Each row is a point. A path goes straight from each point to the next, and from the last back to the first. The post is the endless flat space through its rows: a point in 2 columns, a line in 3, a plane in 4, and so on, so that a path can go around it. How many times does the path go around the post? Going back the other way cancels.
(in the rows, 128 means zero)

Post:
[[130 153 164]
 [121  92 105]]
Path (28 x 3):
[[138 184 155]
 [101 139 125]
 [107 130  45]
 [ 62 115 143]
 [108  71 108]
 [ 70 133 133]
 [ 68  91 168]
 [146 159 194]
 [161 116 192]
 [ 94 108 208]
 [ 49 121 138]
 [111 126 164]
 [158 141 201]
 [179  82  66]
 [125 163  98]
 [120 167 125]
 [ 66  89  79]
 [113 104 158]
 [115 121 173]
 [ 64  91 128]
 [116 122 159]
 [145  84 121]
 [157 122 119]
 [144 195 153]
 [ 78 140 119]
 [ 97 137 204]
 [152 152 194]
 [181 124 100]]
Times around: 3

Post:
[[106 122 170 100 112 186 150 132]
 [ 89 111  78 170 136 163 135 115]
 [168 124 121 108 149 135  83 109]
 [115 165 167 178  77 187 175 174]
 [119 134 151 147 145 124 115 153]
 [124 130 178 111  64 142 139 141]
 [152 132  92 132 176 106 122 103]]
Path (18 x 8):
[[ 80 138 136 134 107 154 153 119]
 [131 153  91 115 146 135 160 104]
 [169 159 120 133  91 168 142 139]
 [107 120 104 144 183 249 179 127]
 [146  98 137 131 162 157 113 107]
 [100 123 102 146 133 159 163  80]
 [158 175 145 123 111 160 172 125]
 [124 148 155  93 177 155  96 145]
 [144 130  96 127 116 184 126 153]
 [121  89 124 134 140 133 139 133]
 [130 113 149 125 156 133 139 108]
 [112 139 161 138 147 145 110 136]
 [ 87 160 144 166  97 102 125 156]
 [143 158 122 148 123 154 108 157]
 [145 110 163 111 108 135 102 161]
 [186 141 154 115  97 143 154 121]
 [ 87  86 110 130 150 185 133 106]
 [196 158 171 134  46 130 164 103]]
Times around: 3

Post:
[[ 47 153 162 147 111  70 192 140 149 117 108  98]
 [163 154 151 148 171 110 126 110 106 153 111  76]
 [179 131  80  99  99  82  68 170 152 171 157 203]
 [100 105  85 104 129 154 103 148 139 184 114 210]
 [164 151 175  81 160 133 110 145  89 157 133  76]
 [ 60 131 156 132 183 122 170 162 153 179 145  57]
 [ 92 143 142  60 183  82 136 117  91 134 163 150]
 [134 164 122 137  63 102 135 126 168 103 189 118]
 [139 141 184 171 145 165  67 123 121 154 148 209]
 [176 121 152 125 130 132  56 146 145  91 167  80]
 [145 109 138 152  98 109 148 154 126 133 158 114]]
Path (18 x 12):
[[119 130 208 115 219 101 104 147 131 159 160 123]
 [185 159 112 121 213 109 146 142 145 208 137 119]
 [ 99 140 130 167 117 154 160 106 129  89 119 137]
 [131 161 178 125 191 122 112 141 146 158 103  90]
 [129 106 207  79 171  99 119 140 125 150 222  53]
 [138 131 141 102 113  84 137 152  91 181 162 137]
 [152 158 123 184 112 141  76 148 125 129 165 176]
 [183 137 112  83 140 106  98 159 126 142 166 135]
 [ 41 137  76  41 201  75 110 110 178 108 113 142]
 [ 52  62 210  80 209 131  98 121 108 139 149 112]
 [129  75 118 189  92  77 144 144  85 137 114  93]
 [167 110 164 158 178 181  66 180  99 209 217 189]
 [141 225 167  96 155  82 157 121  80 221 118  78]
 [ 93 100 135  85 144 112  86 140 152 161 214 171]
 [103 129 189 176  40 148 115 142 124 147 155 132]
 [125 147  80 135 106 132 126 130 141 154 185 136]
 [135 121 174  94 157 151 109 163 125  78 204  80]
 [165 172 129  94 164 145  53  88 177 113 136 110]]
Times around: 2

Post (17 x 18):
[[138  96 104   7 113 143 139 111 135 152 115  81 100 190  75 158 142 125]
 [109  81  76 129 149 113 203 170  93 115  97  70 107 115 176 127 148 112]
 [153 212 145 120 185 158 193 208 155 157  95 185 179 147 105 121  84 181]
 [138  89  79 138  92 113 162  82 115  72  78 124 122  86 127 121 124 131]
 [114  89 110 141 162 108 101  73  59 161  82 189 143  22 124 108 114  71]
 [130 170 100 119 114  86 178 103  76 114 105  79 113 116 170 194 132 101]
 [128 141 128  75 153 106 136 177  93 142 109 131  94 117 169 122  72 156]
 [161 204 160 145 109 136 137 134 160 132 121  93 108  98  50 188 151 161]
 [202 111 151 185  87 147 160 132 116 139 134 156 127  60 123 176  75 189]
 [100 129 145 141 121 140 125 169 151 146  95 184 201 186 175 112  88 110]
 [105 124  71  67 204 126 112 101 150 175 150 164 146 114 144 112 151  81]
 [137 104  79 118 111  45 144 103 104 125 114 102 134  45 101 134  72  59]
 [130 107 139 124 176 181 173 108  96 172  88 142 103 115 191 109  49  99]
 [113 154 118 175 136  40 130 108 115 146 119 127 124 146  43 141 156 152]
 [ 92 158 127 183 129 114 164 135 153 100  88 193 141 120 105 179 149  94]
 [105 130  93 127 105 201 124 160 105 137 135 120 143 174  99 129 105 188]
 [131 109 164 132  87 155 126 111 126 108 191 131 139 133  70 110 121 165]]
Path, 22 rows:
[[117 136 110 146 150 114 145 174 110 116 156 129 168 118 131 154  75  96]
 [159 128 110 100 171 138 165 151 124 110 103 160 168 116 178  67 140 120]
 [114 125 146 148 136  57 148 140 152 147  24 236 165  97 109 150 163  43]
 [154  58 152  77 120 128 213 143  45 176  67 114  67  96 177 122 106 155]
 [ 90 116  86 127 136 126  97 152 114 187 124 106 173  87  89 131  97 121]
 [169 151  87 131 163 155 176 187  93 151 139  74 165 104 157 155  76 196]
 [195 159  85  95 215  97 186 148 156 103 166  84 147  90 126  63  71 118]
 [129 183 115  93 120 123 189 128 123  91  66  97 112 150 147 141 135  99]
 [ 76 125  54 149  22 167 169  63  46  97  55 127 123 131  31 188 151 115]
 [ 93 192  82  47 133 143 192 140 122 127 112 148 108 206 192 125 136 169]
 [ 82 146  36 138 119 119 155 112 111 164 175  89 162 131  95 166 143 145]
 [144 149 153 104 150 139 216  90 134  72 114  72  85  89 123 165 101 104]
 [163  68 153 162 110 121 165 191  68  99  79 185 156 118 170 154  69 141]
 [109  72 105  93 167  80 149 105 133 140 116 152 116 122 111  96 130  55]
 [ 95 142  99 131  79 208 109 109 117 147 118 164 167 156  89 149 143 147]
 [ 97 186 131 135 137 113 164 142 112 168 104 104 117 133  55 158  92 114]
 [155 111 183  77 129 105 180 133  90  50 112  99  81  55 166  89  68 159]
 [175 145 172  88  89 147 137 113 134 115 167  89  98 132  97 182  80 130]
 [120 144  20  71 134 138  79 118 139 137 162 101 177 156  99  70  85  87]
 [122 242 112 192 106 141 204 128 137 115  97 167 162 121  95 130 134 148]
 [110 113  84  91  75 140 156 106 115 160  72  94 132 123 123 182 130 132]
 [119 120 105 103 177  93 131 170 166 153 168 157 138 111 141 145  97 152]]
Times around: 4

Post, 17 rows:
[[146 179 125 104 154  98 149 194 119 113 135  97 111 143 114 155 110 154]
 [131 115  93 119 177  81 119 178 183 112 156 128 140 144 136 122 149  87]
 [ 85 174 192 199 134  81 112 123 128 160 164 105 133 141 178 191 141 127]
 [107 173  99  19 140 182 184 129 122 180 134 175 120 154 143 149  72 105]
 [165 182  59  70 122 193 140 103 123 146 160 148 130 123 126  94  98 137]
 [134 118 221 146 118 139  98 117 134 174 122  58  96 155 133 215 163 116]
 [145 108 144 146 123 113 114 134 138 125  74 158 129 163 155 122 147 129]
 [ 64 150 124 119 140 149 120  81 118 144 169 109  60 143 123 213 144 127]
 [133 151 117 117 135 129 162 104 164  78 143 103 124 129 122 123 130  52]
 [110  81 133 200 140 135 101  98  92 172 119 116 128 179 153  84 163 108]
 [152 157 135 153 114 103 147 128 154 162 141 158 105 106  82 148 129  65]
 [136 164 124  71 123 146 136 108 106 148 175 149  91 164 133 125  54  98]
 [115 114 101 159 108 117  96 123 127 153 144 102 113  92 165 162  97 105]
 [164  92 134 122 138 110 132 109 114 151 118 141 166 104 156 127 123 141]
 [151 130 142 151 111 153 160 144 129 124 126 135 173 156 111 124 101 136]
 [167 116 104 130 206 142 148 120 164 147  98 141 171 182 153 155 119  89]
 [166 106 145 126 172 175 139 148 126 134 117 157 133 120 156 118 117 110]]
Path (17 x 18):
[[ 55  86 104 141  96 145 124  92 139 123 179  98 140 136 163 190 155 113]
 [128 129 155 171  97 168 134 205  69  70  86 108  87 110 138 135  91 128]
 [ 91 101  34 188 170 158 119  70 147 105 176 127  79 188 131 120 122  47]
 [126 205 160 151 160  92 160 183 170 122 165 159  71 148 110 136 129  82]
 [112 150 109 129 120 153 169 105 131 154 117 140 101  86  67 199 122 126]
 [150 108 103 153 148  89  86 100 129 166 144 126 115 153 100 100 173  78]
 [153 134 137  88 123 169 125 126  91 121 163 125  98 134 118 114 172 130]
 [ 64  35 109 123 175 106 177 168  99 136 105 166 139 157 178 129 146 120]
 [ 98  80 108 111 155 179 139 104 151 187 129  77  89 140 148 166 144 111]
 [159 132  86  94 140 140 122  96 174 150 129 157 123 118 107 127 151 111]
 [107 120 104 115 184 127 136 112 129  91 135 169 114  86 160 130 140  83]
 [148  90 177 137 112 158 148 187 105 147  75 141 155 194  95 117 173 145]
 [116 120  82 171 109 124 114 146 119 139 168  84 118 113 161 159 117 132]
 [161 138 135 133 137 130 149 109 166 138 133 115 124 128 141 156  89  95]
 [144 199 140 118 160 193 139 116  97 125 178  93  77 104 102 106 126 154]
 [130 149 102 190 249 108 161 145 169 103 118  95 119 129 154 128 116  45]
 [127 143 144 146  86  85 178 150 141 155 158 135 144  95 111 167 104 147]]
Times around: 2

Post, 17 rows:
[[118 118 144 122  97 169 131 148 164 117  98 124 161 135 163 116 140 102]
 [121 124 164 137 140 146 130  93  89 105  88 122 121  77 159 102 164 152]
 [175 157 142 131 154 115  95 220 116 120 103 148 135 116 145 113 141 119]
 [129 143 142 167 145 143 128  97 143 141 119 123 137 113 130  81 102 115]
 [147 161 128 109 126 135 124 125 115 132 130 152  99 104  85 122 143  98]
 [ 90 155  99 102 116 116 107 135 142 114 142  93  89 115 134  98  77 140]
 [134 149 151 129 121  93 138 183 161 143 115 120 104  90 157 143 159 127]
 [153 156 174 103 120 185 140  99 118 162 111 101 105 135 155 111 125 158]
 [107 107 148  78 142 136  59 136 177 130 163 111 130 155 128 112  86 105]
 [152 202 134  66 126 147 108 103 115 130 110 121 137 147 102 137 127 101]
 [127 123 168 174 138 107 144 114  86 114 122 138 126 140 106 102 154 131]
 [113 145  87 126 137 116 135 138 137 152 116 132 132 143 139 115 121 138]
 [156 133 107 128  93 104 163 138 136 135 132 116 176 133 154 127 151 130]
 [155 154  88 146 112 120  93 120 161 138 158 115 133 179  97 173 119 141]
 [125 129  85 136 113 144 152 117 118 142 123  69 155 149 153 153  90 126]
 [121 111 112 107 106  84 148 133 148 137  89 134 144 124 112 143 119 134]
 [124 121 144 131 113 107 119 189 192 126 127  91 151  94 100  99 172 115]]
Path (30 x 18):
[[141 141 111 146 155 130 167 189 113 129  72 133 122 150 171 150 140 101]
 [ 97 126 192   7 101  88 134  98 193 146  70  95 115 105  99 114 141 136]
 [137 119 124 110 131 119 135  99  59 122  90  69 163  56 124  88 187 121]
 [106 161 189 134 150 139 112 156  70 134 134  96 100 149  80 110 106  81]
 [166  98 140  93 174  85 110  95 131 156 130 182 206  89 130 167 107  86]
 [154 154  91 185 122 122 137 160 107  84 132 112 165  88  83  45 129 136]
 [159 145  78 152 114 168 150 155 170 128 176 103 140 101 152 109 158 113]
 [160 153 132 131 148 126 121 140 166 157  96 134 169 174 113  66 115 108]
 [130 160 145  68 116 101 111 136 117 166 116  68 109 162 183 140  67 120]
 [139 174  97 147  99 119 130 135 108 124 126  86 195 122 134 138 164 142]
 [ 86 121 153 144 145 107 146  91  91 144 211  87 144 139 195 109  81 134]
 [161 115 186 147 111 186 161 157 186 122 130  65 186 108 122  62 155 142]
 [110 129 123  95 136 129 129 150 170 172 124 168 127 156  79 121 127 152]
 [128  93 148 121  96 128 155 173 213 164 126  44 235 106 171  68 201 163]
 [131 116 127 150 143  87 154 180  80 145 116  88 143 153 106  94  74 109]
 [101 151  92  85 123 131  83  98 110  84  92 139  84 136 104  92  80  91]
 [134 166 119 141 147 108 128  92  94  94 110 129 113 136  98 113 130 118]
 [135 158 142 100 126 108 110 136 161 150 137 122 102 181 109 210  98 117]
 [ 85 152 156 120 140 102 117 107  96 108 112 168 100 123 158 182 142 156]
 [101 111  88  99 109  73 173  99 109 164 133 137 159 130 115 126 105 108]
 [114 121 121  88 107 112 128  99 175 179 101 156 112 136 139 104 132 150]
 [123 164 135 109 151 100 119 146 165 139 123 101  87  96 164  87 117 104]
 [142 110 150  98 136 128 133  82 104 149  69 171 130 156 131 126 113 127]
 [138  88 129  90 110 132 133  87  86 148  66  93 142 140 158 138 160 169]
 [101 104 140 104 177 140 106  92  83 122  59 110  95 106 121 166  83 124]
 [158 122 162  93 118 134 207  94 142 173  80 135 172 103 172  95 130 132]
 [132 172 139  98 128  90 112 150 124 106 130 137 103 140  95 199 131 142]
 [122 117 197  83 117 132  66 128 142 103  88 156 157 108 189 176 183 169]
 [117 139  93 128  67  70 115 126 139  97  91 141 162  82 136  83 132 133]
 [ 85 179  92 108 132 135 162  97  70 138  81 127  56 134 102 111 127  81]]
Times around: 1
